Each wall is flat, endless, passes through zero and stands at right angles to its row. A trip goes straight from one point to another. Which walls does it cross, in order?
In the rows, 128 means zero.

Walls:
(1): [154 116 131]
(2): [117 148 137]
(3): [150 119 106]
Trips:
[155  99 115] to [167 180 174] -> 2, 3
[101  85 116] to [125 158 174] -> 3, 2
[201 131  72] to [121  87  98] -> none
[161 128 120] to [119  82  60] -> none
[162 111  89] to [113  57 161] -> 3
[155 142 122] to [151 139 166] -> 2, 3
[119  94  95] to [159  85 124] -> none

Walls:
(1): [137 126 124  59 105 171 148 110]
(2): [132 114 130 124 128 167  85 104]
(3): [107 128 145 111 159 112 119  99]
Trips:
[158  99 144 136 185 141 130 106] to [148 137 127 151  79 110  93 109] -> 3
[149  75 156  88 107 132 140 102] to [107 169  59 216 111 166 121 162] -> 3, 1, 2
[179 121 104  48 124  97 117 155] to [140 186  82 123 116  76 164 136] -> 1
[ 95 147 175 136 134  91 172 176] to [108  80 124 184 181 136 153 161] -> 3
[178 169 139 111 140 161  80 142] to [143 152  70 137 156 110  92 110] -> 1, 3
[121 149  91 155  85 147 138 127] to [139 101 131 150 104 184  91 163] -> 2

Walls:
(1): [124 151  92 125 107 129 115 129 174 160 115 127 144 156]
(2): [135 102 111  94 119  95 111 105 114 135 140 113 123 128]
(3): [196 149  82  70  94 174 140 100 132 131 187  86 129 192]
(4): [ 89 165 115 147 127 118 157 110 167 169 125 115 125 131]
(5): [129 128 145  99  70 149 109 122 111  97 137  89  86 156]
(6): [157 151 111 146 136 112 159 135  74  55 103 125 165 117]
(7): [143 174  79  90 189 155 147 152 111 146 136 121 139 152]
Trips:
[ 90 122 108 177 206 136 143 154 127  68 147  79 156  97] to [126 147 120 161  88 122 126  57 134  66 118 103 114  88] -> 7, 5, 2
[123 114 154 138 166  49 184 163 168 114 110 109 104 102] to [140 107 178 149 189 136  88 129 124 128 200 153 165 149] -> 4, 6, 7
[180 170 154 172  48 134 129 160  87 128 141 140 135  91] to [121 125 160 112 116 131 104 154 125 120  97 112 130 138] -> 3, 6
[119  97 113 152 143 123 146 153  67 171 108 151 131  82] to [158 182 136  78 105 122 122  77 159  61 174 161 105 118] -> 2, 7, 3, 5
[126 105  98  88  65 122 129 193 144 115 177 159 174 161] to [123 101 137  96 117 123 157 119 104 152 118 125 111 156] -> 1
[125 120 153 108  99 133 148 113 139  73 116 102 134 157] to [102  87 156 171 131 133  98 190 170 108  85 167  55  93] -> 2, 3, 6, 5
[115 128 171  78 127 103  67 130 121 115 135 132 130 118] to [147 122  63 109  69 111  91 157 104  99 143 129 138 122] -> 3, 6, 1
[205  85  97  24 153 159  87 141 203 129 139 108 174 162] to [136 105  35 153 117 114 155 153  63 111  91 140 160 136] -> 5, 6, 3

Walls:
(1): [113 136 128  79  84 142 143 118 139 129 126  51 213 195 108 106 144 173
 145 184 130 158 110 155]
(2): [185 156 201 161 155 167 174 110 126 178 118 112 141 147 125 143 106 133
 157 116 209 103 122 117]
(3): [186  89 172 126 142 154  95 108 163 135  96 182 205 126  93 175  94 106
 190 162 116  65 160 152]
(4): [ 63 129 170 113 116  99 111 209 186 145 162 155 125  89 205 135  88 145
 139  84 137 105 133 133]
Trips:
[107  93 101 212  97 156 147 105  48 117  98 132 121 108 119 131  69 144
 176  89 127 187  55 127] to [150 155 172 105 137 153  95 148 151 153 122  85 129  84  82 188  96 164
 141 172  88 120  98  96] -> 3, 1, 4
[113  99 183 163 149 101 223 132 136 155 144  96 128 135 153  74 165  99
 175 144 130 130 169 130] to [ 86  95 104 111 105 118 125 147  94  85 147 114 171 160  57 158 118 111
 115 158  53 141 133 110] -> 4, 2, 3
